Each row is a point. Any point is a mix of the corners, with weights that add up to 1. It lies inside the corners' shape when no weight is negative. Is each point inside? If not, which corners have a negative weight?
In the rows, 128 means zero.

Corners:
(1): 160; 92; 66
(2): 107; 136; 134
(3): 155; 154; 189
(4): 161; 110; 194
Points:
158; 113; 180 => inside
156; 129; 183 => inside
143; 119; 170 => inside
155; 99; 81 => inside
149; 97; 91 => outside (3)
121; 137; 145 => inside
142; 169; 249 => outside (1)
169; 91; 78 => outside (2)
146; 127; 154 => inside

Corners:
(1): 91; 64; 146; 161; 91; 134
(2): 210; 141; 173; 74; 142; 87
(3): 128; 210; 36; 141; 37; 55
(4): 187; 180; 159; 130; 127; 169
(5): 80; 83; 219; 167; 159; 85
(6): 120; 94; 159; 114; 186; 163
(7): 172; 143; 99; 239; 134; 117
Points:
111; 98; 140; 150; 151; 116 => outside (4)
191; 167; 141; 85; 114; 130 => outside (5, 7)
119; 127; 142; 145; 130; 106 => inside
182; 142; 154; 104; 130; 92 => inside
149; 155; 90; 142; 89; 122 => outside (5)
158; 131; 121; 192; 135; 121 => inside

Corners:
(1): 148; 133; 85; 50; 135; 190; 216; 95; 111
(2): 86; 124; 201; 95; 220; 97; 114; 117; 126
(3): 156; 148; 196; 150; 235; 133; 66; 129; 175
(4): 100; 78; 128; 144; 45; 45; 173; 125; 168
(5): 77; 131; 113; 176; 50; 95; 192; 113; 98
(6): 64; 141; 27; 33; 90; 200; 217; 153; 130
(7): 142; 124; 120; 121; 239; 95; 126; 159; 119
(8): 159; 123; 184; 89; 179; 141; 92; 180; 103
(9): 95; 177; 130; 122; 49; 70; 221; 144; 143
(10): 96; 158; 93; 111; 50; 45; 129; 96; 120
Points:
102; 148; 103; 108; 81; 77; 142; 110; 125 => inside
110; 137; 138; 90; 117; 127; 148; 127; 124 => outside (7)
98; 139; 132; 112; 124; 101; 153; 145; 131 => outside (1)
106; 109; 122; 120; 83; 86; 175; 126; 147 => inside
118; 120; 117; 104; 135; 123; 136; 120; 128 => outside (9)
105; 130; 149; 108; 154; 107; 142; 121; 124 => inside

Corners:
(1): 221; 122; 90; 77; 72; 145; 85; 139; 196; 145; 152
(2): 129; 150; 99; 176; 90; 168; 87; 164; 116; 99; 171
(3): 130; 32; 127; 126; 121; 85; 76; 74; 178; 120; 82
(4): 131; 249; 100; 183; 119; 187; 115; 124; 82; 146; 94
(5): 192; 89; 177; 156; 55; 145; 155; 136; 173; 126; 129
(6): 179; 105; 99; 111; 123; 199; 171; 100; 56; 133; 152
(7): 103; 151; 64; 154; 175; 102; 168; 77; 125; 140; 149
(8): 175; 118; 187; 79; 116; 162; 124; 101; 75; 134; 173
(9): 129; 58; 102; 171; 122; 84; 136; 123; 116; 179; 104
(10): 77; 135; 186; 183; 179; 132; 152; 165; 120; 136; 62
(11): 66; 114; 137; 123; 121; 106; 159; 134; 142; 127; 111
(12): 169; 138; 133; 151; 130; 106; 173; 114; 109; 103; 87
Points:
151; 89; 112; 108; 111; 121; 113; 89; 153; 152; 122 => outside (2, 10, 12)
134; 127; 137; 145; 121; 141; 131; 115; 110; 130; 125 => outside (1)
86; 131; 195; 151; 166; 134; 178; 102; 94; 124; 80 => outside (1, 2, 9)
186; 28; 113; 115; 50; 65; 90; 118; 230; 118; 170 => outside (4, 6, 10)
129; 73; 112; 147; 130; 106; 153; 119; 151; 127; 119 => outside (4, 8)
107; 117; 136; 138; 125; 121; 146; 129; 134; 132; 112 => inside

Corners:
(1): 128; 81; 103; 107; 119; 82; 74; 139; 137; 121; 162; 122; 160; 152
(2): 154; 119; 171; 84; 129; 145; 175; 158; 102; 161; 145; 111; 70; 124
(3): 184; 174; 99; 174; 123; 165; 71; 104; 158; 93; 95; 149; 121; 98
(4): 138; 193; 54; 179; 96; 155; 118; 117; 131; 151; 87; 155; 173; 133
(5): 89; 142; 174; 105; 151; 151; 152; 152; 127; 90; 158; 76; 179; 149
(6): 137; 110; 128; 127; 142; 81; 204; 72; 133; 119; 149; 108; 92; 138
(7): 144; 194; 136; 178; 127; 135; 7; 98; 127; 149; 61; 174; 182; 132
(8): 84; 158; 126; 110; 172; 76; 143; 172; 152; 79; 134; 143; 140; 161
(9): 161; 152; 131; 42; 142; 101; 127; 161; 97; 84; 174; 159; 198; 164
(10): 60; 115; 158; 63; 106; 116; 206; 120; 83; 74; 133; 96; 79; 96
(11): 130; 102; 177; 51; 98; 127; 232; 144; 159; 108; 133; 165; 130; 133
(12): 144; 160; 99; 225; 131; 198; 65; 93; 78; 135; 121; 197; 135; 122
(13): 149; 122; 116; 180; 179; 86; 130; 148; 88; 140; 122; 120; 210; 90
(14): 106; 125; 113; 88; 191; 147; 71; 91; 112; 151; 149; 122; 149; 83
(15): 172; 139; 62; 173; 162; 177; 63; 94; 108; 117; 43; 152; 149; 148
Points:
131; 116; 138; 100; 136; 123; 158; 121; 102; 130; 137; 123; 137; 131 => outside (3, 8)
112; 130; 110; 134; 141; 122; 109; 138; 152; 106; 87; 131; 177; 123 => outside (2, 6, 9, 12)
128; 145; 153; 109; 107; 125; 136; 170; 116; 104; 138; 139; 154; 133 => outside (6, 14, 15)
102; 141; 120; 127; 148; 134; 104; 129; 114; 114; 114; 133; 157; 107 => outside (2, 6, 9)
152; 108; 137; 77; 116; 116; 187; 130; 106; 127; 170; 138; 121; 103 => outside (5, 7, 8, 15)
133; 137; 123; 140; 145; 141; 114; 121; 104; 130; 129; 142; 141; 117 => inside
109; 124; 133; 97; 137; 144; 156; 143; 135; 113; 129; 107; 135; 108 => outside (6, 7, 9, 12)

Corners:
(1): 130; 154; 104; 130; 214; 78; 115; 110; 159; 112; 147; 122; 139; 125; 138; 26; 120; 119; 146; 117
(2): 125; 126; 126; 122; 135; 137; 119; 114; 95; 123; 131; 135; 145; 108; 103; 141; 127; 117; 112; 153
(3): 92; 122; 135; 141; 110; 156; 111; 221; 97; 98; 165; 91; 157; 120; 136; 147; 110; 111; 156; 129
(4): 155; 127; 108; 120; 135; 160; 173; 111; 150; 139; 137; 197; 125; 104; 142; 138; 126; 139; 135; 129
(5): 125; 148; 110; 97; 120; 100; 105; 179; 126; 121; 140; 128; 134; 107; 171; 120; 112; 118; 142; 136
(6): 139; 131; 103; 114; 120; 111; 114; 138; 127; 119; 146; 104; 143; 152; 126; 133; 144; 129; 147; 137
(7): 112; 117; 100; 135; 104; 80; 147; 168; 113; 112; 146; 145; 146; 96; 112; 138; 119; 119; 118; 113
(8): 137; 112; 135; 115; 131; 109; 142; 132; 109; 138; 141; 96; 109; 98; 108; 143; 120; 122; 146; 139
(9): 102; 128; 113; 128; 140; 132; 120; 136; 152; 139; 152; 99; 154; 105; 111; 109; 125; 103; 140; 113
(10): 100; 169; 97; 159; 122; 111; 139; 140; 125; 122; 157; 145; 91; 100; 101; 143; 136; 111; 136; 116
(11): 134; 136; 104; 117; 159; 146; 115; 108; 161; 86; 155; 106; 143; 124; 127; 133; 154; 112; 144; 108
(12): 126; 121; 101; 129; 113; 146; 119; 108; 126; 124; 147; 133; 133; 116; 139; 147; 128; 249; 110; 113
(13): 132; 111; 181; 134; 128; 143; 128; 108; 158; 137; 139; 127; 140; 129; 97; 147; 113; 153; 138; 119
(14): 130; 142; 122; 103; 144; 127; 159; 169; 132; 124; 145; 139; 130; 107; 100; 138; 119; 127; 59; 147
(15): 145; 124; 162; 114; 111; 132; 132; 130; 167; 127; 145; 144; 156; 90; 129; 109; 106; 132; 151; 173
(16): 131; 179; 90; 177; 161; 142; 138; 116; 129; 99; 117; 119; 147; 118; 145; 118; 130; 111; 126; 115
(17): 158; 106; 138; 180; 117; 140; 134; 107; 110; 138; 144; 122; 130; 96; 115; 151; 110; 111; 65; 120
(18): 139; 144; 103; 123; 112; 143; 122; 124; 107; 100; 162; 105; 137; 129; 107; 143; 112; 113; 136; 109
(19): 110; 109; 106; 111; 110; 127; 128; 113; 117; 118; 109; 95; 72; 127; 105; 146; 120; 112; 130; 133
(20): 123; 137; 155; 117; 111; 146; 154; 104; 124; 126; 144; 116; 128; 114; 128; 136; 140; 112; 127; 118
(21): 163; 141; 139; 111; 130; 133; 115; 142; 140; 118; 128; 112; 133; 112; 97; 101; 129; 146; 104; 124
Points:
134; 127; 110; 121; 130; 114; 113; 141; 124; 111; 142; 104; 146; 113; 130; 116; 120; 123; 139; 135 => outside (4, 10, 13, 14, 20)
130; 132; 117; 130; 125; 126; 132; 134; 133; 118; 143; 125; 133; 116; 124; 129; 124; 125; 127; 123 => outside (2, 8)
135; 131; 135; 119; 126; 130; 136; 137; 143; 123; 144; 133; 140; 105; 119; 125; 117; 129; 123; 145 => inside
143; 136; 97; 131; 99; 158; 116; 86; 131; 115; 137; 120; 122; 117; 129; 155; 138; 137; 128; 116 => outside (1, 3, 7, 8, 13, 14)
132; 137; 120; 125; 132; 127; 131; 133; 128; 116; 143; 126; 131; 115; 123; 131; 127; 126; 125; 130 => outside (9)
127; 136; 116; 128; 132; 128; 130; 133; 126; 119; 142; 125; 131; 106; 128; 125; 122; 136; 121; 126 => outside (6, 13)

Corners:
(1): 150; 82; 48; 166; 81; 73; 126; 152; 178; 65; 110; 106; 89; 49; 62; 92; 187; 126; 151; 150
(2): 245; 189; 173; 186; 147; 124; 90; 144; 169; 123; 76; 97; 109; 120; 58; 109; 189; 123; 83; 126
(3): 142; 117; 162; 128; 101; 81; 164; 93; 68; 74; 133; 91; 112; 70; 167; 123; 170; 146; 131; 170
(4): 152; 116; 122; 143; 85; 112; 101; 119; 171; 155; 39; 219; 105; 154; 80; 102; 63; 199; 111; 134
(5): 214; 175; 156; 139; 157; 166; 147; 134; 167; 190; 41; 192; 112; 89; 72; 78; 215; 185; 101; 133
(6): 155; 44; 72; 103; 155; 131; 102; 170; 159; 49; 160; 159; 163; 199; 198; 151; 43; 99; 172; 164
(7): 183; 35; 102; 52; 79; 121; 41; 110; 107; 171; 187; 200; 166; 131; 159; 124; 90; 171; 159; 108
(8): 98; 99; 168; 183; 167; 117; 110; 178; 86; 197; 165; 68; 123; 150; 111; 178; 130; 174; 82; 155
(9): 192; 91; 55; 155; 128; 79; 159; 190; 192; 178; 8; 96; 137; 169; 52; 154; 117; 154; 142; 147
(10): 181; 115; 63; 135; 117; 113; 107; 141; 98; 73; 186; 77; 142; 150; 164; 62; 154; 164; 168; 165
(11): 166; 107; 109; 134; 170; 89; 165; 91; 140; 34; 53; 72; 144; 123; 188; 85; 131; 136; 82; 176
(12): 139; 108; 138; 97; 70; 188; 118; 97; 65; 178; 128; 111; 85; 38; 106; 141; 203; 110; 145; 125
(13): 101; 168; 180; 189; 179; 76; 88; 93; 73; 77; 112; 66; 103; 152; 159; 153; 106; 144; 143; 129
(14): 132; 71; 143; 125; 145; 133; 159; 58; 123; 58; 113; 215; 87; 115; 117; 126; 122; 138; 69; 111
(15): 180; 111; 129; 41; 93; 124; 64; 89; 116; 70; 149; 178; 90; 117; 235; 95; 105; 180; 152; 58
(16): 96; 67; 151; 68; 84; 102; 150; 89; 101; 165; 76; 229; 100; 148; 130; 96; 102; 155; 123; 98
(17): 116; 146; 75; 123; 169; 58; 182; 78; 182; 60; 54; 98; 170; 182; 110; 147; 115; 99; 77; 144
(18): 87; 162; 114; 156; 76; 111; 174; 182; 89; 173; 46; 193; 147; 94; 56; 98; 149; 173; 146; 63
(19): 130; 127; 196; 138; 143; 172; 127; 57; 78; 134; 154; 164; 109; 77; 139; 129; 78; 124; 139; 70
(20): 72; 79; 164; 131; 78; 191; 169; 86; 75; 89; 172; 173; 138; 43; 181; 104; 185; 155; 171; 53
(21): 98; 53; 73; 141; 100; 120; 102; 193; 65; 196; 207; 194; 87; 122; 200; 155; 132; 108; 164; 44
Points:
150; 114; 129; 128; 113; 110; 124; 121; 136; 125; 76; 149; 123; 125; 109; 122; 126; 161; 120; 135 => outside (10, 19, 21)
156; 103; 119; 123; 131; 106; 107; 123; 125; 128; 118; 127; 126; 140; 139; 127; 117; 144; 124; 136 => outside (14, 18, 20)
138; 97; 132; 109; 100; 125; 119; 115; 88; 106; 161; 123; 125; 96; 166; 115; 146; 133; 144; 112 => outside (4, 5, 9, 13, 14)
114; 103; 152; 127; 107; 136; 135; 105; 100; 140; 111; 170; 135; 114; 111; 137; 115; 145; 131; 101 => outside (1, 5, 10, 11, 15, 21)
114; 117; 103; 168; 142; 101; 156; 137; 130; 103; 102; 131; 133; 132; 126; 126; 127; 146; 125; 127 => outside (2, 7, 12, 15, 16)

Corners:
(1): 147; 138; 137; 64; 74; 62; 111; 121; 69; 136; 91; 139; 139; 139; 90; 110; 196; 176; 68; 146
(2): 175; 140; 71; 108; 110; 93; 69; 150; 137; 101; 100; 135; 158; 114; 167; 119; 111; 133; 75; 189
(3): 130; 114; 111; 206; 136; 142; 139; 124; 161; 172; 113; 174; 219; 113; 113; 129; 80; 130; 137; 149
(4): 127; 106; 149; 140; 134; 148; 94; 95; 149; 153; 109; 113; 174; 95; 144; 82; 155; 174; 147; 176
(5): 143; 135; 79; 143; 138; 119; 113; 117; 55; 147; 114; 127; 83; 153; 97; 104; 147; 162; 161; 101
(6): 133; 96; 126; 98; 115; 124; 186; 99; 108; 105; 127; 45; 160; 138; 88; 192; 66; 112; 167; 153
(7): 130; 128; 227; 142; 153; 139; 134; 91; 102; 148; 148; 82; 100; 110; 74; 207; 97; 149; 163; 134
(8): 80; 128; 208; 61; 124; 132; 134; 148; 142; 129; 166; 102; 28; 166; 103; 111; 161; 118; 189; 139
(9): 142; 147; 121; 149; 133; 157; 187; 91; 155; 79; 173; 164; 144; 158; 158; 162; 114; 242; 118; 146
(10): 107; 140; 114; 136; 119; 148; 188; 157; 120; 136; 141; 88; 93; 99; 33; 174; 148; 147; 175; 69
(11): 158; 47; 129; 177; 174; 160; 97; 50; 203; 77; 101; 154; 137; 176; 147; 147; 102; 138; 121; 186
(12): 109; 150; 103; 157; 179; 78; 46; 126; 111; 121; 96; 196; 153; 114; 138; 150; 143; 149; 156; 155
(13): 186; 178; 73; 160; 190; 142; 173; 142; 153; 135; 123; 89; 156; 165; 151; 110; 181; 176; 126; 125
(14): 105; 154; 130; 101; 146; 121; 94; 168; 193; 177; 69; 87; 134; 122; 155; 137; 147; 162; 114; 143
(15): 150; 147; 90; 128; 153; 120; 137; 117; 141; 133; 152; 112; 91; 102; 38; 104; 111; 134; 127; 75
(16): 67; 92; 206; 139; 159; 135; 167; 98; 156; 107; 174; 53; 68; 158; 134; 207; 100; 125; 163; 114
(17): 123; 169; 136; 69; 83; 107; 88; 131; 113; 174; 129; 145; 149; 90; 143; 170; 130; 102; 125; 101
(18): 74; 66; 157; 78; 158; 124; 132; 86; 68; 141; 136; 129; 92; 163; 152; 186; 162; 161; 111; 162
(19): 126; 103; 145; 82; 168; 207; 95; 175; 191; 91; 128; 93; 89; 190; 125; 50; 131; 164; 112; 102
(20): 114; 81; 119; 159; 134; 100; 62; 109; 142; 132; 7; 186; 194; 74; 186; 110; 102; 123; 123; 146
(21): 135; 65; 105; 120; 97; 57; 132; 169; 134; 208; 72; 105; 155; 63; 89; 133; 144; 148; 113; 95
Points:
131; 126; 113; 144; 130; 105; 124; 124; 117; 155; 98; 129; 162; 101; 122; 146; 124; 153; 128; 129 => outside (8, 11, 19)
145; 134; 129; 117; 128; 138; 143; 128; 132; 143; 130; 96; 124; 133; 88; 122; 131; 152; 144; 116 => outside (2, 12, 16, 18, 20)
123; 128; 131; 121; 142; 129; 128; 136; 149; 148; 101; 113; 148; 118; 115; 118; 142; 166; 128; 135 => outside (2, 5, 11, 16, 17)
124; 101; 124; 123; 137; 121; 108; 121; 150; 132; 98; 126; 146; 127; 136; 128; 131; 136; 122; 148 => outside (5, 7, 9)
